Rows are points. A path goes straight from each point to the next, and from the last back to the first. The post is the endless flat space through its rows: a point in 2 columns, a line in 3, a plane in 4, and so on, so that a path can go around it. How many times does the path go around the post? Going back the other way cancels.

Post (1 x 2):
[[14  4]]
Path:
[[ 73   1]
 [ 50 -80]
 [-39 -21]
 [-14  36]
 [ 13  42]
 [ 52  11]
 [ 46 -22]
 [  7 -46]
 [ -9 -85]
 [ 27 -41]
 [-31 -24]
 [-13  21]
 [  5  83]
 [ 76  23]
 [ 67 -38]
 [ 11 -63]
 [-18   7]
 [-22 -59]
 [ 46 -49]
 [ 74  24]
 [ 30  51]
 [-31  36]
 [-11  17]
 [ 12  32]
 [ 46  40]
 [ 32 -17]
 [ 17 -56]
 [-50   3]
 [-46   3]
 [  6 -23]
 [ 55 -45]]
Times around: 2

Post:
[[ 22  52  23 -17  -6  14]
 [-24  33 -41  79 -29 -18]
 [-54 -42   2  64  -1  10]
 [ 36  15  29 -15   5  -9]
 [-13  32   1  15  12 -24]]
Path (26 x 6):
[[-31  27  12   2  -1 -33]
 [ 65  48   4 -15 -31  -2]
 [ -3  15 -32  42   4 -35]
 [-19  -5 -35   8  21 -55]
 [-26  19  -6  19 -61  26]
 [-16   3  38  36 -38  35]
 [-39   1  17  43  34 -49]
 [-85  34   9  47 -14 -36]
 [ 10   1  19  -1 -46  43]
 [ 56  87 -38  13 -28  34]
 [-29   3   3  65   9   5]
 [-57 -12  56  24  39 -46]
 [-81 -47  13  22  20 -57]
 [-91  25 -20  11   7   1]
 [ 36  46 -52  51 -26  -3]
 [-32  -9  -6  80  61 -85]
 [-33  44   6  76 -59  21]
 [ 20   4 -24  55 -51 -36]
 [ 52  24 -13   9 -37   2]
 [ 29 -21  27   1  11   8]
 [ 58  62  21  40  -8  -1]
 [-16  57  59 -30 -12 -18]
 [ 63 -31  21 -13 -36 -43]
 [121  49 -34 -10 -40 -40]
 [  5  16 -23  52  23  15]
 [ 37  91  36  23 -46  17]]
Times around: 4

Post (8 x 9):
[[ -4  11  34  28  37 -55   6  -7 -24]
 [ 48  21  48   3 -47  21 -23 -18  71]
 [-36  21  15 -21  32 -29 -21  -4  13]
 [ -8  -8 -33  17 -64  23 -13 -17 -20]
 [-15   3 -31  40 -50  44  10  22 -28]
 [ 16 -11  -5  19 -19  30 -15 -24  58]
 [  4  21  25   5  30   8 -26 -17 -56]
 [-38 -20  -3  17 -60  49 -11 -23   1]]
Path:
[[ -34   13  -16   57  -17   48   42   -9   20]
 [ -10   -8   59   25    0  -24   29  -32  -13]
 [-107  -64  -41   13   32  -68   24   -3   26]
 [  26  -42   40   50  -28    9  -50   -9  -31]
 [  33   14   66   87  -42   87   -2   -4  -55]
 [ -43   10  -19   14   79   -2  -18   -6   46]
 [ -27   -2  -26   -3  -43  -48  -76   -1   21]
 [ -13  -60    1   24  -48   -5  -18  -18  -23]
 [  23  -15    5    9  -15   34   -9  -31   29]
 [  26   31   35  -32  -22    1    2  -79  -14]
 [ -27   14   -6  -62    0   85  -37  -41   17]
 [  35  -29  -21  -29  -34  -36  -30   -5   -7]
 [ -92  -32   18  -35   19  -34  -71  -41  -17]
 [   8  -22  -20   -8    6   60  -95  -99  -65]
 [  32   42    8   56  -27    7  -18   -2   41]
 [ -22   13  -18  -54  -53   -4  -83  -19   24]
 [ -32  -12   12   12   -6   26  -20    2 -117]
 [ -13  -13   33   18   -3  -21   25  -14   36]
 [  37   37  -19   -1  -36   60   -9  -10   45]
 [  26   27   30   15  -23   30  -31  -48   -4]
 [ -52  -16  -21   31  -56  -41  -25  -10   49]
 [ -31  -42  -42   13   36    2  -35   31   48]
 [  39    5   11   26  -20   43   41   65   41]
 [ -47  -21  -21  -25    7    5   15  -62   -9]
 [ -91   -9    3   -2   75   71   -2  -34 -112]
 [   5   20   71  -26  -35   24    4  -51  -50]
 [ -53   17  -12  -20   27  -35   31  -22   11]
 [ -24  -68  -15   14 -107   -6   -4  -65   57]
 [  88  -37   39  101 -106   -6   22    0    0]
 [  24   36   14   29  -59   24  -45   79   34]
 [   6   39   50   27  -65   -1  -18  -42  121]]
Times around: 0
